Every row gives one point. The points of each table are mixes of a few directions, plus a little noise. Count the directions of each table, and those that both share. Where both have some left over, give the other angles between the two spaces (their principal angles), to ten degrees, smallest first.

First (7 x 2):
[[ -8.2   0.3]
 [ 30.6  -1.1]
 [ 15.9  -0.5]
 [-19.1   0.6]
 [-26.6   1.0]
 [  1.4  -0.1]
 [  5.9  -0.2]]
Second:
[[  0.2   5.2]
 [ -0.1   0.3]
 [  0.9  22.9]
 [ -1.1 -28.3]]
Directions: first 1, second 1, shared 0; angles 90

First:
[[  5.0  -3.4   1.9  -0.5]
 [ 10.9 -11.6  -1.4  -6.9]
 [-10.1  13.6   4.8  10.4]
 [  4.5  -0.9   4.1   2.5]
 [-14.3  11.2  -2.8   4.0]
 [ -8.2  -1.9 -11.9  -9.2]
 [-29.1  14.5 -16.0  -3.6]
 [ 41.1 -21.9  21.5   3.7]]
Second:
[[  4.4 -14.5 -11.8  22.0]
 [  2.4  -2.7  -5.3   8.9]
 [ -3.8   1.4   7.7 -12.1]
 [  1.5 -24.8  -7.3  19.2]
 [ -4.4  19.2  12.1 -24.7]
 [ -0.3  21.5   4.4 -13.7]]
Directions: first 2, second 2, shared 0; angles 60, 80

First (9 x 8):
[[ 12.2  -9.7 -14.8 -21.1 -19.8 -14.2 -13.1   9.5]
 [ -3.3  -5.0   4.7  12.0  22.2  13.5 -24.7   1.1]
 [ -4.9  11.7  12.0   1.5 -19.0   4.1  53.9 -11.4]
 [ -6.7  -3.2   9.3  -8.9   9.6   5.8 -26.3  -4.1]
 [ -1.0  -6.6   1.3  17.9  -4.6  10.7  19.3  -0.8]
 [  4.6  -3.3   0.5 -15.8 -12.7   0.6  -0.5   0.9]
 [-14.2  -1.6   1.2   0.6 -10.3 -16.9   5.9  -9.4]
 [ 12.0  16.8  -5.2   0.4  29.6   2.8 -17.2  10.2]
 [  1.2   0.3  -9.0  13.3   4.9  -6.8   2.8   4.1]]
Second (7 x 8):
[[  7.2   9.4   2.7   5.2  -5.6  -5.5  -0.6   2.3]
 [  2.2  15.9  25.4  -8.0  30.4  -3.9  13.5  22.2]
 [-10.5 -23.5 -30.8   3.9 -25.2   1.4 -24.0 -35.2]
 [ -1.2   5.9  -4.3   8.5 -18.1   2.8  -9.5  -2.6]
 [  3.0  -5.4   0.0  -7.4  17.8 -13.7  -0.8  -9.9]
 [ -9.5   7.5  10.3   0.2   0.5  14.7   2.8  16.1]
 [  8.7  -9.7  -3.5  -2.6   0.4   4.1  18.8   6.8]]
Directions: first 5, second 4, shared 1; angles 40, 50, 90

First (8 x 12):
[[  7.1  18.2  13.7  -9.5   4.4   4.8   5.7  -4.0  20.9   3.8   0.7  15.7]
 [ 13.0  24.7   4.2 -25.3  -9.6  13.7 -14.2 -17.3  26.3  36.6  10.1  19.6]
 [-10.9   3.4  -3.4   1.7   0.1  -8.4  -1.9  -0.3 -10.6  12.5  -1.9  -4.3]
 [  4.9   2.3  -2.5  18.0  -9.3   0.1  -4.2   1.5  19.4  11.2  -2.9   2.0]
 [  4.9 -37.2 -13.2  -3.0   2.7   4.0   4.0   8.7 -35.6 -38.7   7.1 -15.5]
 [  3.4   5.9  -0.6   2.9  -0.9 -10.1  11.0   4.9  -1.8  12.5   7.5  10.6]
 [-14.0 -11.2   4.6  14.4  10.1   8.0  -0.7   9.7 -13.5 -18.2 -24.6  -6.8]
 [ -8.8  -5.9  -3.1   1.4   1.9 -12.3   0.6  -3.3  -5.4 -19.7   3.7 -21.8]]
Second:
[[ -2.7   5.1   8.4   1.8 -11.8  19.9  18.2 -10.0 -18.6   4.3   5.4  -5.9]
 [ -5.0   5.0 -13.2   3.7   4.2  20.1  17.3  -8.2 -16.3  -1.9  21.6  -6.6]
 [-15.9 -12.9  -8.3  12.2  25.0 -18.5 -23.6 -14.4  -1.8 -18.6  23.9  21.4]
 [ 11.3   5.6 -11.2  -2.4  -0.1   4.1  12.6   4.9  15.0   6.2 -21.3  -2.4]
 [ 22.6  13.8  -2.1 -15.5 -21.8 -12.2 -15.2  20.6  -0.6   2.9 -10.8  -8.6]
 [  4.0  -2.3   6.1  -7.8   2.5  -4.3 -10.4  12.9   2.1   5.0   6.9 -15.1]
 [-27.6  -7.7   0.0   3.9  -8.2 -19.3  -6.5  16.0  22.5  -9.5  -9.2  26.1]
 [ 13.3  -6.1  20.0   4.4  10.4  10.2   7.8 -22.0  -2.2  11.9 -16.5  -8.5]]
Directions: first 6, second 6, shared 0; angles 40, 70, 70, 70, 80, 90

First, 8 rows:
[[  1.3   0.6  -1.3   0.2  -0.5   2.7  -0.4  -0.1  -0.7  -0.6  -0.1   1.3
    1.3  -1.5  -0.1   1.2   0.6  -2.4]
 [ 15.9   6.8 -17.2   1.4  -7.1  34.9  -5.8  -1.7  -9.1  -8.2  -1.5  16.7
   17.6 -18.4  -1.3  15.4   8.1 -31.3]
 [ -1.4  -0.7   1.6  -0.1   0.5  -3.1   0.5   0.1   0.8   0.8   0.1  -1.5
   -1.6   1.6   0.1  -1.4  -0.7   2.7]
 [  7.2   3.1  -7.9   0.7  -3.2  15.9  -2.7  -0.8  -4.2  -3.7  -0.7   7.6
    8.0  -8.4  -0.6   7.0   3.7 -14.3]
 [ 10.1   4.3 -11.0   0.9  -4.5  22.3  -3.7  -1.2  -5.8  -5.3  -0.9  10.7
   11.2 -11.8  -0.8   9.8   5.2 -19.9]
 [-32.0 -13.6  34.7  -2.9  14.3 -70.6  11.8   3.5  18.5  16.6   2.9 -33.6
  -35.4  37.2   2.8 -31.1 -16.4  63.2]
 [ -0.8  -0.3   1.0  -0.1   0.4  -2.0   0.4   0.1   0.5   0.5   0.1  -0.9
   -1.0   1.0   0.1  -0.9  -0.5   1.8]
 [ -0.1  -0.1   0.1  -0.1   0.1  -0.3   0.1   0.0   0.1   0.1   0.1  -0.1
   -0.1   0.1   0.1  -0.1  -0.1   0.2]]
Second:
[[ -4.8  -1.6   1.8  -2.4   9.0 -11.5   5.3  -6.3   1.4  -2.1  -0.9  -6.6
  -10.0   1.3   0.1  -4.9  -2.2   7.5]
 [ 27.8  -0.4 -20.4  14.6  -3.7  37.1 -12.6 -12.7  -4.4  -9.3   0.8   5.1
   21.1  -8.3   4.1  10.4  34.7  -3.0]
 [ -3.6   0.5  -2.4  -0.9  10.1  -9.6   6.6  -8.4   2.1  -6.0  -6.1  -2.7
  -11.4 -10.0   6.1  -0.1  -2.1  -3.3]
 [-13.0   9.2   2.1  -2.2  10.1 -20.4   7.4   7.0   2.0  -7.7  -4.6   7.9
  -20.0  -3.3   7.8   1.2 -14.8  -4.8]
 [-11.7   9.8  12.3   4.9   7.8 -26.9  -3.9  24.6   1.3  -2.3  13.4   5.5
  -17.7  42.3  -2.2 -10.6  -4.2  41.5]
 [-12.9  12.0  -6.3 -16.0  23.9 -12.5  16.5  -6.6  -8.2 -17.4  -3.1   7.8
  -25.0 -11.1  -5.3   1.6 -22.2 -19.1]
 [  9.7  -6.3  -5.8  11.4 -11.7  10.8  -4.1  -8.2   7.7   3.2 -12.6  -1.2
   11.7 -26.3  17.2   8.9  12.9 -16.9]
 [  2.8  -5.7   8.9  -1.1 -26.2  15.5  -9.8  15.4  -0.3  18.5   5.3   1.8
   24.3   6.5  -8.5   1.5  -3.9  -6.3]
 [ 10.1  -3.4 -12.0   3.2  15.0   6.3   3.0 -23.1  -1.3 -11.1  -3.2  -8.6
   -3.8  -9.0   2.6  -0.3  17.4   4.9]
 [ -4.6 -14.3  21.9 -11.2 -34.5  11.1  -8.5  18.3  -0.3  33.7  10.7  -9.2
   30.2  17.6 -21.9  -7.4 -15.3  -0.1]]
Directions: first 1, second 5, shared 1
